Each row is a point. Each copy is the shape, with its points in the same order, stretched, turned, moved and blurred by noise. Say if it was mirrored as well.

Shape (8 x 2)
[[ 16  -2]
 [ -5  38]
 [ 14  15]
 [-45  -1]
 [-41   7]
 [  9   3]
 [ 16  43]
 [  5 -32]]
Copy 1 (8 x 2)
[[ 16   9]
 [-15  46]
 [ 13  29]
 [-35 -10]
 [-37  -2]
 [  5  13]
 [  4  56]
 [ 15 -27]]
Copy 1 is: only turned
Copy 2 (8 x 2)
[[ -1  34]
 [-59   3]
 [-20  29]
 [ -7 -50]
 [-23 -44]
 [-10  23]
 [-60  35]
 [ 41  19]]
Copy 2 is: only turned
Copy 3 (8 x 2)
[[ -4  11]
 [ 28   4]
 [  8  13]
 [  3 -33]
 [ 13 -32]
 [  0   9]
 [ 33  17]
 [-25  -1]]
Copy 3 is: mirrored
Copy 4 (8 x 2)
[[ -5  -8]
 [-37  32]
 [-18   5]
 [ 16  49]
 [  9  49]
 [-10   0]
 [-45  20]
 [ 22 -13]]
Copy 4 is: mirrored

Shape (8 x 3)
[[  3  -2   8]
 [  8  17 -26]
 [ -9   1   8]
 [  9   7  -4]
 [  5  60   7]
 [ 12   1   8]
 [  2  -2   1]
 [ 13   4  -3]]
Copy 1 (8 x 3)
[[  9  15  -1]
 [-30  -1  16]
 [ 11   7  -1]
 [ -8  14  10]
 [ -9   6  60]
 [  5  23   6]
 [  1  13  -2]
 [ -4  18   5]]
Copy 1 is: only turned
Copy 2 (8 x 3)
[[ -2   4   0]
 [ 32   7   7]
 [ -7  15  -1]
 [ 14   1   1]
 [ 34  21 -35]
 [  4  -4  -2]
 [  1   4   4]
 [ 14  -3   2]]
Copy 2 is: mirrored

Shape (8 x 4)
[[-36   8   3   7]
 [-17  -1 -13 -15]
 [-27  16   7  11]
 [  9 -28 -18 -41]
 [ 28 -60  -9  15]
 [-20  57  25  16]
 [ 31 -19 -40  28]
 [-21  33 -14  17]]
Copy 1 (8 x 4)
[[  1  -5 -16 -28]
 [ 20 -14 -12  -5]
 [ -4   2 -14 -26]
 [ 37 -28  -6  36]
 [-17 -44  21  30]
 [-18  52  -1 -28]
 [  8 -23  60  16]
 [ 12  17  12 -32]]
Copy 1 is: mirrored
Copy 2 (8 x 4)
[[-24   6  -3  -6]
 [-19   9   7 -28]
 [-18   9  -7   0]
 [-17  -1  36 -46]
 [ -5 -55  18 -23]
 [ -4  26 -12  19]
 [ 16 -44 -18 -37]
 [-12   8 -24 -16]]
Copy 2 is: only turned

Shape (9 x 6)
[[ -1  15 -12  -3 -19 -14]
 [-28 -12 -17   3 -22   2]
 [-32  11 -37  23  -7  14]
 [-16  20   3  16  -4  23]
 [ 30 -24  15  -3  35 -32]
 [ 19 -18 -10   0   3 -22]
 [-29   9  17  32  -8   9]
 [ 31 -22  16 -11  14   1]
 [  8 -13  17 -24  33 -19]]
Copy 1 (9 x 6)
[[ -1   1   6  22   9  24]
 [-12 -10  15  12 -31   9]
 [-10 -26   4  33 -17 -21]
 [-15 -24 -33   4   0 -12]
 [ 60  18  22  -5  -4   0]
 [ 31   5  37   9  -4  21]
 [  6 -32 -39   8 -17 -15]
 [ 22  12  21 -27   6  15]
 [ 24  27   9 -14 -10  -8]]
Copy 1 is: mirrored
Copy 2 (9 x 6)
[[ -5  -6  -2 -29  -1  -5]
 [ -2  16  14 -23 -35  -4]
 [ 23   1   0 -18 -44  -9]
 [ 25  13   4  -4  -9   6]
 [-28   2  -4  20   8 -31]
 [-22  -8  -3  -5 -10 -21]
 [ 17  38   0  -4 -14  -1]
 [-19  -2  11  26   5  -7]
 [-12  -3  23  17   9 -30]]
Copy 2 is: mirrored
Copy 3 (9 x 6)
[[  4  28  11   2  -4  10]
 [-12  28 -27 -14 -14  14]
 [ -5  27 -40 -34  29  19]
 [-12  11 -39  -2  24 -10]
 [  0 -18  39 -21 -26  -4]
 [  9   3  22 -15 -23  15]
 [ -4  18 -47 -12  11 -21]
 [-14 -21  16  11 -27   0]
 [-31  -8  28  -7 -21 -16]]
Copy 3 is: only turned
Copy 4 (9 x 6)
[[-19  13   3  13 -10   8]
 [ -4   5 -11 -19 -25  15]
 [-36  -2 -20 -32 -11   7]
 [-20   7   7 -36  12  -8]
 [ 23 -29  13  50  13 -13]
 [  7  -9  -2  37   3  15]
 [ -6  -9  23 -47   2  -2]
 [ 24  -3  -3  37  23  -3]
 [ 21 -10   4  38  -2 -30]]
Copy 4 is: only turned

Shape (10 x 6)
[[  7  25  27  17 -14  16]
 [ -3 -16  -2 -48   9 -12]
 [-19 -26  10  10   7 -11]
 [-20 -27  14 -28   5 -20]
 [-27  -6 -10 -26   0   8]
 [ 34  20   5  28 -29  42]
 [  3  11 -10 -12  14 -13]
 [-15 -50  22  -5   7 -29]
 [ 20  21 -29  -2  -8  12]
 [  9  13   7  25 -43  -4]]
Copy 1 (10 x 6)
[[ 10  -3  48   2 -21 -15]
 [  9  24 -24  11  27  24]
 [ 17 -38 -12  -9   1  -4]
 [ 20 -12 -22 -12  35  14]
 [ 32   1 -14   7  -3  27]
 [ -7  16  47  -6 -60  -8]
 [  4   2   8  34  -7   3]
 [  7 -37 -30 -26  29   1]
 [-11  22  20  30 -38  14]
 [-14 -19  47 -10 -23  10]]
Copy 1 is: only turned
Copy 2 (10 x 6)
[[ 42   7 -14 -14  22 -17]
 [-28 -36   7   5  22 -10]
 [  5  -7  -4  -3 -14   9]
 [-11 -29  -1  -3   9  11]
 [-21  -4  -7   9  21   1]
 [ 34  31 -41 -18   2 -53]
 [-10 -13  26   2  13 -15]
 [ -1 -30  -9 -10 -22  10]
 [-11  12   3  -8  12 -40]
 [ 26  24 -29 -49   0 -20]]
Copy 2 is: only turned

Shape (12 x 8)
[[  1   4   3  20   9  -9  -6  45]
 [  6 -21 -14  -7   7  12   4   8]
 [ -5  -4  -2  -8  -3 -13   7   7]
 [ -2   8  -8  -6  -6  15  -1  -4]
 [ 31  10 -16  34  30  12  16  -3]
 [ 29   4  24  33  -2 -15 -15   4]
 [  1 -13  11   5 -21  -3  25  10]
 [  9   7 -49 -14  -1   9  14 -14]
 [  6   6  -3   8 -33  -6  -2  -7]
 [ 36 -31   9 -15  10   6  13  -2]
 [  9   4  -4   3 -19  -4   0  22]
 [ -1 -27  -7  -1  -9   3   3   1]]
Copy 1 (12 x 8)
[[ 14  20 -24 -35  14  16 -10 -10]
 [ -1   3   9   2 -18   2 -15  22]
 [ -1  -8  -3   3  12   5  -7  -2]
 [ -5  -9  11  -8  -1  -3  16  14]
 [ 57  16   9 -16 -19  26   5   4]
 [ 29  -2  -4 -34   2  -9  -7 -42]
 [  6   9  11  10  18 -13 -17  -5]
 [ 10 -22   6  25 -17   0  23  34]
 [  6 -14   3   4   7 -33  20 -13]
 [  7 -18  26   2 -18  -1 -44  18]
 [  7  -5  -8 -12  12 -13  -1   4]
 [ -4   3   9  10  -9 -14  -9   2]]
Copy 1 is: only turned
Copy 2 (12 x 8)
[[-60  -8 -30 -29   5  19  -3   9]
 [ -9  -7  -8   1  15  -2  16 -28]
 [ -7 -19   2  -6  -6   4   3   2]
 [  2   7   9 -15   8  11  12 -10]
 [-28  51 -42  24   6  -3  10   4]
 [-26  20 -28  -6   9 -27 -44  17]
 [-18   0  20  -4  10 -17  10  11]
 [ 23  -3   4  24  16  30  26  -5]
 [  5  -1  23  -3  22   3 -17  16]
 [ 13  -4 -22   8  12 -54   3 -19]
 [-17 -12   0 -18  24   9  -2  15]
 [ -8  -8  11   4  17  -7   3 -25]]
Copy 2 is: only turned
Copy 3 (12 x 8)
[[  7   9 -32 -12 -13  38   9   2]
 [ -1  29 -10  12   6   8   9  -6]
 [ -2   2  -1   8   7   4   7  19]
 [-23   5  -3 -15  12   8  -1  -5]
 [ 14  41 -51 -16   2  -2 -16  -8]
 [ 35  -1   2 -26 -29  30 -26  17]
 [  9  15   1  11  14  33 -11  13]
 [-35  33 -19  -1  25 -27  22   8]
 [ -9   7  17 -16   2  17 -10  21]
 [ 39  22  10  20  13   3   2  -2]
 [ -2  12  -4  -9   5  26  16  15]
 [  1  27  -2  16  -3  14  -4   6]]
Copy 3 is: only turned

Shape (13 x 9)
[[  4  -9   2  21   9  -3  27 -16  24]
 [-12  10  30 -20  21   9  -2  25 -13]
 [-10 -10   3 -11  19 -31  14  21 -10]
 [ -2  15  22 -30  -6  25   3 -22   8]
 [ -6  20 -14   6  12  -1  24   4   1]
 [ 19   1   8  13  -2  -4  33   4  11]
 [ -4   6   2  -3 -13  16  19  -4 -27]
 [  4  19   3  -5  25 -11  -2   9  -1]
 [ 22   8  -7   2  30  -1  14 -13  -6]
 [ 10   1  25   6 -17 -31  15  11  -5]
 [  2   5  10  -3   2   4   5   0   4]
 [ -9  -8   8  10  -7 -16   0   1   2]
 [ 18 -10 -38  11  11  -6  -3  -5  35]]
Copy 1 (13 x 9)
[[ 35  -7   5  10 -10   7   9  -7   4]
 [-21 -23  -4  -5  20   9 -12 -12  43]
 [-16  -2  -1   6  20 -24  28  -7  17]
 [  5 -36  -6 -20  10  43  -7   8   1]
 [ 10  12  -1  16  14   7   2   2   4]
 [ 20   2  23  -5 -11  -3   2  -5   7]
 [-18   1  -2  -3  -8  15   8   7   4]
 [  3  -1 -11   0  20  -3 -12 -19  11]
 [ 29  16 -18 -11   7   1   1 -16   6]
 [-20  -9  28  -8  -9 -21   6 -14   1]
 [  4 -16   1  -4   5   6  -8  -1   8]
 [ -4 -19   5   7 -11 -15   1  -5  -1]
 [ 47  -4 -16   1   4 -25 -15  14 -15]]
Copy 1 is: mirrored
Copy 2 (13 x 9)
[[ -9 -12  22 -20 -42  26 -21  -1  20]
 [ 29 -18 -15   9  44  13  33   8  20]
 [  9 -19 -12  -6 -13   6  50  -6   1]
 [-16   3  -4  -5  31 -10   6  17  42]
 [ -5 -34  22   4 -19   0  15  16  10]
 [  0 -22  24 -29 -10  12   4 -13  21]
 [-22  -4  26  -9  25   4  26  26  -5]
 [ 27 -19   2  12  -8  -2  27   1  20]
 [  7  -2  39   9 -17  10  18   1  29]
 [ 16  -6   3 -39   0  -6  25 -11   2]
 [  3  -8   5  -6   5   4   6  -1  17]
 [  5  -1   1 -15 -19   1   5   2  -5]
 [-19 -12   8  25 -60 -10 -14 -40   8]]
Copy 2 is: mirrored

Shape (13 x 9)
[[-24   7  20 -27   1 -11 -28 -25 -18]
 [-11  10 -21  17  -1  35  13  15  -4]
 [ -5   3   1  -4  -1 -20 -22   7 -13]
 [-28  29 -30   3   5  11 -27 -25  16]
 [ 33 -10 -20 -13 -43 -32  15  -3   7]
 [ -8  34  -6   4  -5  16  21   0  23]
 [  3 -14  12 -13 -31  12   4   0  25]
 [ 11   5   0 -21  -2   6  -6 -11  17]
 [  0  -6  -3 -16  -9  -2  -4 -16 -18]
 [ -7   5  10   1 -32  18  26  16  -6]
 [-24 -33   7 -12   5   8  29   7  -3]
 [ 23  -7 -11   8 -29  18 -13   5   9]
 [ -4  40 -13  46   0  12  17 -10   7]]
Copy 1 (13 x 9)
[[-13  12   5  16  -9  30   9  -4 -38]
 [ 42 -28  18  -3  -7   5   2   7  21]
 [  8   7 -14  21  -1  -4  -3  11 -24]
 [ -6 -10  28  36  -1  42   5  16  14]
 [-22   3 -36  17 -28 -46   4   1  30]
 [ -3 -18  33   5 -27   8  10  27  31]
 [-20 -18  -8 -15  -4 -15  22  -3  22]
 [-10  -1  -3  -7 -13  13   2   8  18]
 [  1  10  -5   5 -15   6  -2  -8  -4]
 [ 16 -33   5   1 -32 -16  23   2   8]
 [ 30  14   0 -18   1  -7  30   0   8]
 [ -4 -35 -16  -2  -5 -17 -11  -4  22]
 [  0 -28  51  29 -16 -11 -18  26  19]]
Copy 1 is: only turned
Copy 2 (13 x 9)
[[ 16  11  31  18  22 -17  26 -34  32]
 [-14 -14  -2 -43   4 -26 -22  18   9]
 [  4  18   5  24  18  -8  -2  -1  25]
 [-12  26  24 -44  35   1 -26 -36  36]
 [-25  22 -22  30   7  -5  -2 -21 -60]
 [ -1   4  25 -46  -1 -12  -4   5 -23]
 [-26 -28  29   7   3  -8  19   0 -35]
 [  3  -9  14  -3   9  -3  -2 -27 -23]
 [  3   2   2  16   6 -19   5 -28   2]
 [-11 -10  19  -8   0 -41  13  22 -25]
 [-20 -29  -6  -5 -21 -13  45  24  12]
 [-25 -13   8  12  16 -10 -28 -11 -22]
 [ -2  34  18 -42 -15 -20 -40   3   4]]
Copy 2 is: mirrored
Copy 3 (13 x 9)
[[ -7  20  -7  28  15  18 -33  43   0]
 [-23 -13  24  -4 -38 -12  -1  -5 -33]
 [  3 -11   0  13  36   4 -18  24 -15]
 [-22 -17  14  56 -30 -24  -5  36 -21]
 [ 46  11 -24  27  27 -15  16 -17 -10]
 [-28  10  25  31 -33 -17  11  -9 -18]
 [ 19  34  32  18 -13 -13 -20 -10   8]
 [ 11  11  19  28  -5   8   3   3   9]
 [  8  10 -17   8  -3   9  -7  16  -6]
 [-11  29  11   0 -14 -13 -22 -20 -27]
 [ -8  37  19 -33 -19  -6   6  15  -2]
 [ 23 -14  19  17  -7 -12 -21 -14  -4]
 [-56 -25  -9  26 -29 -26  10  -5 -14]]
Copy 3 is: only turned

Shape (16 x 11)
[[ 13 -17 -13  -1  21  14  10 -21  -9   9  25]
 [ 18  15 -16 -12   4   5   7 -15  11  23   8]
 [-17  24  28   3 -11  -4   3  -8  11  -1   7]
 [  1  17  26  -9  18  -8  26 -30   3  16   7]
 [ 28 -20 -10  10  28  22 -10 -17  27 -15 -15]
 [-14  24 -12  -7  15   5   2 -28   1 -15 -13]
 [ 18  -8  25 -17 -18  -5  18  -3 -11   4 -10]
 [ 20 -22  -5  -5  23   5  -6 -16   5  11   7]
 [-11 -14  16 -18   5 -15   1 -21   3   9  19]
 [ 11 -20   4   9  24 -24  -2 -20   1 -21 -16]
 [-14  -8   6  19  13  10 -19  12  -7 -28 -15]
 [-20 -24 -13  25  16  14  21 -18   5   3 -16]
 [-20  14  -2   8  13  19  24  10  11 -10  11]
 [ -6  17  23   1   1  10  18  18  -5  18 -16]
 [ -5 -24   8  29  18 -24  -8   2  -5 -26  27]
 [-13   2  10  13 -15  19 -16 -29   2  -3 -10]]
Copy 1 (16 x 11)
[[-14  21  38 -14   5 -38  17  -9   1  10   4]
 [ -8   6  12  11  -8 -15  19 -40  -5  10   2]
 [  5  19  -6  12 -34  -7 -23   2 -12 -24  -2]
 [-14  35  -5  13 -24 -39   6 -18  -7  -3   4]
 [  4 -21  -4 -22   8 -22  16  -1 -27  34   1]
 [ 26  31  -8  -5  -1   4  20 -10 -25   1  26]
 [-29   9 -14  -5   3 -17 -15 -28  29  -7   5]
 [-25   5  16  -2   8 -28   7  -8  -5  26   6]
 [-36  35  21   6 -20 -14 -20   2  -3   1   9]
 [ -7  12 -12 -10  -9 -12   5  24   3  37  26]
 [ 29  16 -12 -17  10   0 -10  33  -8   0  -2]
 [ 32  30  19 -28  -9 -24 -15 -17   0  22   0]
 [ 27  30  20 -22 -16 -11   8  -8 -12 -16 -28]
 [  7  19 -20   9   0 -22  -8 -25  13 -11 -29]
 [ -4  19  27 -17 -25  -9  -2  54  14   6   1]
 [ 25   7  -1  -7  -9 -10 -30   0 -21 -13  27]]
Copy 1 is: only turned
Copy 2 (16 x 11)
[[ -1  19  11   5  -8 -10   9  31  23  -9 -26]
 [ -2  11  -2  21  19   9  -1  10  19   2 -21]
 [-14 -16  17  11   6  -3  -9   5 -12   4   7]
 [-37   5   3   9  -2  17  -9  20  11  -3 -15]
 [ 18  12 -31 -16  10  12   5  33  13 -16  17]
 [  4   4  -1   5  -8  28 -15  -4   4 -12   1]
 [-25 -20  -5  16   5 -13  19  -1  10 -13 -23]
 [  0  17  -9  11   1 -12   4  33  17  -6  -6]
 [-19  -8  16  28 -19 -28  -5  25  10  -3 -12]
 [ -4   7 -28   0 -20   4   4  22 -12 -17   9]
 [  7  11  -1 -15  -1 -11   0   2 -13 -10  32]
 [  7   4 -19 -28 -20  -3 -15  -2   8  -5 -32]
 [ -2  10   7 -17   4  16  -2   1   7  18  -5]
 [-27   7 -16 -10  24   8  -4 -19   3   6  -2]
 [ -2  17   9   4 -23 -25  18  37 -31   4  15]
 [  4 -17  10  -2   2 -14 -21   8  -4 -23  -4]]
Copy 2 is: mirrored
Copy 3 (16 x 11)
[[  4   1  18  35 -10 -24   5   4 -21  -3 -12]
 [-25  -1  18  15 -20 -31  21  -9  -4  10  -2]
 [-31 -31   2 -33 -14 -17 -23   2   7   5   6]
 [-33 -32  15  14 -18 -33 -16 -12  28  -5 -11]
 [ 30   8  60  19  25 -32  23   9   6 -12  27]
 [-30  -8  17  19   0  -8 -23   9  16   9  37]
 [  3   3 -10 -13  -6 -13   1 -41  13   3  -9]
 [ 19  11  23  24  -1 -27  23   5   4  -1  -9]
 [  2 -14  -2   1 -41 -22   1  -3  11  13 -20]
 [  9  10  18   9  -4 -18   4  12  49 -24  19]
 [ 12   3  -1 -18  36  18 -12  37   8  -8  27]
 [-21   1  50  21  -6  21 -22   3  -4 -14   7]
 [-27 -39  14  -8   2   6  -1  15 -13 -13  16]
 [-31 -18  -6 -20  23  16  -5  -6  13  -1  -7]
 [ 13  -9  -6 -17 -14 -15   5  45  13 -36   3]
 [-13   7  29  -8   5  -9 -45   0 -19  18  15]]
Copy 3 is: only turned

Shape (16 x 12)
[[  5  23  17  -9 -17   8  -3   2  33  28 -16  10]
 [ -6  -7  12 -15   4  -4   3  24  17   2  22  11]
 [-11 -13  16  -2 -13 -10  -7 -11  18   0   6  11]
 [  8 -24   2  -5 -26 -30  36   5  34 -11  13  -6]
 [  3 -30 -22   2  -9  12   0  -6   1 -22  22  21]
 [ 17   8  10   7  10   9   0  31 -11  26  17 -13]
 [ 33   6  11   8  -6 -18   8 -14   6   8  -8   8]
 [ 15   4   3 -14  -7   3   1  -7  15  -9 -11  -2]
 [  1  -3  34   3   1  10  12   4  13   6   5   8]
 [ 12  -3  -6   2  -4 -15  20   0  -8  -2 -18 -27]
 [-34  11 -12  -3  -1  -9  24 -13   4 -15  -5  -7]
 [-13   2   7  11   3 -13  -3  -6  11   2  11  -2]
 [-20  17   7   8   7   2  -3  21  -1  -8 -31   2]
 [  3  -4  -2   2  20  -1  18 -11  31  16  22  -7]
 [  2 -24   7  18  13 -10 -17  -8  25  10 -14   0]
 [ 11  -5  19   8 -17   8   3   7  14 -21  30  10]]
Copy 1 (16 x 12)
[[-18 -16   9  -4  32 -12 -25  -6  23  -4 -25  -2]
 [ -3   0  18 -19  12 -13  17   2   2  18  -7  10]
 [  3 -20   9  -7  21 -15  -6  -6  -7 -10   6  18]
 [ 19  27  13 -19  -4 -60 -18  -4 -17  -4   2   3]
 [  0 -11 -28 -13 -10 -17  21 -21 -10   5  15  24]
 [-24   6  25 -10 -24  -2  14  -5   6  -4 -16  -9]
 [-23   9   2   0   7 -26 -13 -24   8 -24   9 -12]
 [  2  -3 -13  10  12 -18   2   7  12  -9  -4 -14]
 [ -8 -12  14 -20  29 -16   8 -20 -13  -3 -17  -9]
 [ 15  34   0  15 -20 -18 -18   1  -7 -13  -7 -22]
 [ 48  30  -3   7   9  15 -19 -20   3   5 -13  -5]
 [ 17  -2  19  -8   8   5  -6 -19   8  -9   9   7]
 [ 24   2  16  33   1  21 -14 -18  11  20 -18 -22]
 [  4   7   4 -52  11 -17  -9 -17   6  -9   1 -12]
 [ -5 -27   8 -12  -1 -14 -22 -11  -4 -12  16 -13]
 [ -3 -14  13  -8   3 -33  31 -19   1  -9  -2  15]]
Copy 1 is: mirrored
Copy 2 (16 x 12)
[[-15  31 -19 -19 -24  32  11  11  10 -17  27 -10]
 [  7  16 -26   0   6  -9  29   2  13 -23 -11   7]
 [  6  22  -4 -16  10   0   4   2   3   1   7  -2]
 [ 41  21  10 -17 -25 -22  24   7 -10  -6   8   2]
 [ 32 -26 -23 -12  17 -32 -19   4  10  13  -7   4]
 [-11  11 -15  36 -14  -8  14   9  19 -18 -12  33]
 [ 18  19 -13  -6  -8  13 -11  16 -16  -9  16  15]
 [  5   4 -20 -20 -13   8   7   5 -14   2  27   0]
 [  3  21 -10  -8 -13   7  18  -6   9  -8   2  24]
 [  6  -5  17   0 -19   4   1  12 -31   9  14   8]
 [ 19 -18  12   4  -3  26   4  -4 -18  31   1 -21]
 [  5  14   3  15   7   2  -2  -4   4   6  -4   0]
 [-29 -12  11  -5  10  19  -6 -15  -9 -12  10  -6]
 [ 23  19 -21  12 -21  -3  12   0   1  13 -21   1]
 [-19  23   5 -14  13 -17 -20  -5  -9  -6  -7  -5]
 [ 26   9 -18   2 -10 -22  10 -13  25  -4  13  29]]
Copy 2 is: mirrored
